Each row is a point. To make a cloud, some directions were put in groups of two or more. Within a group, all points are equally far from the middle, so they leave a hole (a ring in 2 directions, a hollow ball in 3). The other directions are filled evenly. Then the cloud was stretched, turned, moved and blurred a little. Count the holes, and give their numbers of directions, smallest first.

Cloud (14 x 2):
[[  0 -47]
 [-23  19]
 [ 13  60]
 [-22 -36]
 [-31   7]
 [ -2 -20]
 [ 38  17]
 [ 26 -17]
 [  9 -56]
 [-18  46]
 [ 15  30]
 [  7 -10]
 [-11  29]
 [  6 -23]]
Holes: 0

Cloud:
[[ 35 -33]
 [ 27 -44]
 [ -6 -60]
 [-11  31]
 [ 11 -55]
 [ -8 -59]
 [-13 -59]
 [-45 -23]
 [-18 -57]
 [-45 -12]
 [  8  34]
 [ -2  34]
 [ 40   4]
 [ 26  26]]
Holes: 1 (2)

Cloud, 22 rows:
[[-18  45  42]
 [-20  28 -43]
 [ 32 -18 -42]
 [ 44  53   6]
 [-16  38 -50]
 [ 35  12 -49]
 [ 54   8 -15]
 [-21  22 -39]
 [  6  32 -59]
 [ 23 -12  56]
 [-33  23 -24]
 [ 56  -8  -7]
 [ 27 -22  56]
 [ 55 -40  28]
 [-32   5 -14]
 [ 53  20 -22]
 [ 41  37 -50]
 [ 51  36  -3]
 [-42  48   5]
 [ 50  54 -31]
 [ 23  34 -60]
 [ 53 -21 -21]]
Holes: 1 (2)

Cloud (22 x 3):
[[ 19  -9  11]
 [-10  22 -41]
 [ -1 -20 -24]
 [-26 -24 -44]
 [ 19 -23   1]
 [-18 -55  38]
 [ 34 -26 -43]
 [  0 -43 -14]
 [-60  36 -13]
 [ -8 -28  28]
 [ -5   7 -17]
 [-35 -27  -2]
 [  0  12 -27]
 [ 27  -7   4]
 [ 42 -38 -27]
 [  9  24 -41]
 [ 11  29  -3]
 [ 34 -38  10]
 [-27  33 -39]
 [-12 -15  31]
 [  5  28  15]
 [ -2  30 -40]]
Holes: 0

Cloud:
[[-16  -9  54  17]
 [ 26 -26   9 -38]
 [-30 -32  26  41]
 [-53 -48  15 -24]
 [ 19  -6  55 -49]
 [-27  -2  50   4]
 [ 24 -33  16  29]
 [  2 -31  33  34]
 [ -9 -49  18 -27]
 [ 10   0 -31 -32]
 [ 25 -21  35  34]
 [-13  36  46 -32]
 [ 12 -31 -15 -43]
 [ 26  -5  59  27]
 [ 35  47   1   2]
 [  6  10 -29 -25]
 [ 14 -12 -15 -48]
 [-31  -3  47 -20]
 [ 12   0 -40   0]
 [ -8 -20  39 -46]
 [ 27 -37   1 -13]
 [  9  -6  15  56]
 [-53  -3   0 -22]
 [ 10  21 -23 -17]
 [-11  44  26  -1]
 [ -8 -33 -17  60]
 [-51   0  15 -13]
 [ 22 -35  14  32]
 [ 27  -4 -20 -32]]
Holes: 1 (3)

Cloud (31 x 4):
[[-21 -40  17  33]
 [ 23 -56  13 -43]
 [ -9 -59 -24  22]
 [ 27 -40  -1  27]
 [ -7  28  51 -12]
 [ 26 -55  20 -20]
 [  4 -59 -11 -56]
 [-47   3   7  29]
 [ -6  39 -14  43]
 [-31  46  -6 -13]
 [ -2 -36  30 -44]
 [ 19   5 -11  43]
 [ 22  50  32  12]
 [-22 -59 -21  15]
 [ 18 -56  15  14]
 [ 27 -16  -7  36]
 [ -3  42  50  -6]
 [-11 -60 -30  14]
 [-44 -28  -9  -9]
 [ 46 -15   9 -15]
 [  2 -54  16  24]
 [ 43 -31   5 -30]
 [-48   5   4  24]
 [-28  -1  17 -46]
 [-10  36 -28   9]
 [ -8 -23  43   9]
 [ -7  -8  49 -11]
 [ 19  41   6 -36]
 [  4  50  10 -37]
 [-16 -56 -18 -44]
 [ 44  -6  10  -2]]
Holes: 2 (2, 2)

Cloud (54 x 6):
[[-18  35   4 -19 -18  49]
 [-31  -5 -15  -2 -29  -4]
 [-31 -56 -16 -18  10 -12]
 [ -2 -17 -14   1 -42  23]
 [-12   5 -15 -42 -10  34]
 [-42 -11  -5 -47  -8   5]
 [ 34 -58   0  41 -16  14]
 [ -9  -6  12 -34 -27   6]
 [ 37  -2  11  51 -19   4]
 [ 29 -60  23  22 -14  16]
 [ 27  -7 -43 -12 -21 -11]
 [-46  21  28  -1   1  32]
 [  3 -18 -25  -4 -35  25]
 [-22  27 -11 -49  -1  29]
 [-22  18   4  -1 -36  19]
 [ 14 -38 -36 -43 -21  11]
 [ 45  18 -35   6 -18   5]
 [ -4  22  17 -11 -31  12]
 [ -3 -45  14  47 -19  -6]
 [ 26  15 -16  13   9 -20]
 [ 10   8 -41 -36 -10  16]
 [ 54 -43  -6  47 -23   1]
 [ 25  -6  31   7 -15  13]
 [ 17 -15   9  47  -9  23]
 [ 15   1 -20  17  24 -14]
 [  8   6  26  11   3  -4]
 [-20  -5   6  31   6 -15]
 [ 17  -7  33  11  -6   9]
 [-34   0 -20 -36  11  19]
 [-18 -12 -12   8  22 -16]
 [ 56 -51  -3   6 -18  14]
 [ 45 -22 -27  -5   3 -10]
 [ 30 -56   0  54 -22  -5]
 [-16 -43   5  -8  15   5]
 [-35 -23 -28 -15 -16 -16]
 [-51   4  15  -5  10   3]
 [ -6  17 -13  -9 -22  43]
 [ 24 -24 -11  45  -5 -20]
 [ 31   1 -19  15  -1 -23]
 [ -3   9   5  46   3  -9]
 [-21 -16  24  32  -3  -6]
 [ 33 -49 -28 -36 -15 -13]
 [-12 -16 -35 -41 -13 -14]
 [ 36  10 -33 -21   0  -2]
 [-32 -21   9   9  10 -14]
 [-31 -30 -14  19 -13 -13]
 [ 23   1  -4  -9  13  -9]
 [ 28 -36 -18   5 -36 -26]
 [  9  15   8  -6 -16 -11]
 [-11 -28 -21 -50 -16 -11]
 [-39  -4   8 -20  14  22]
 [ 18 -39  -7  30  -3 -32]
 [-19 -43 -39 -35  -5   1]
 [ -4 -25 -35  -1 -27  16]]
Holes: 2 (2, 3)
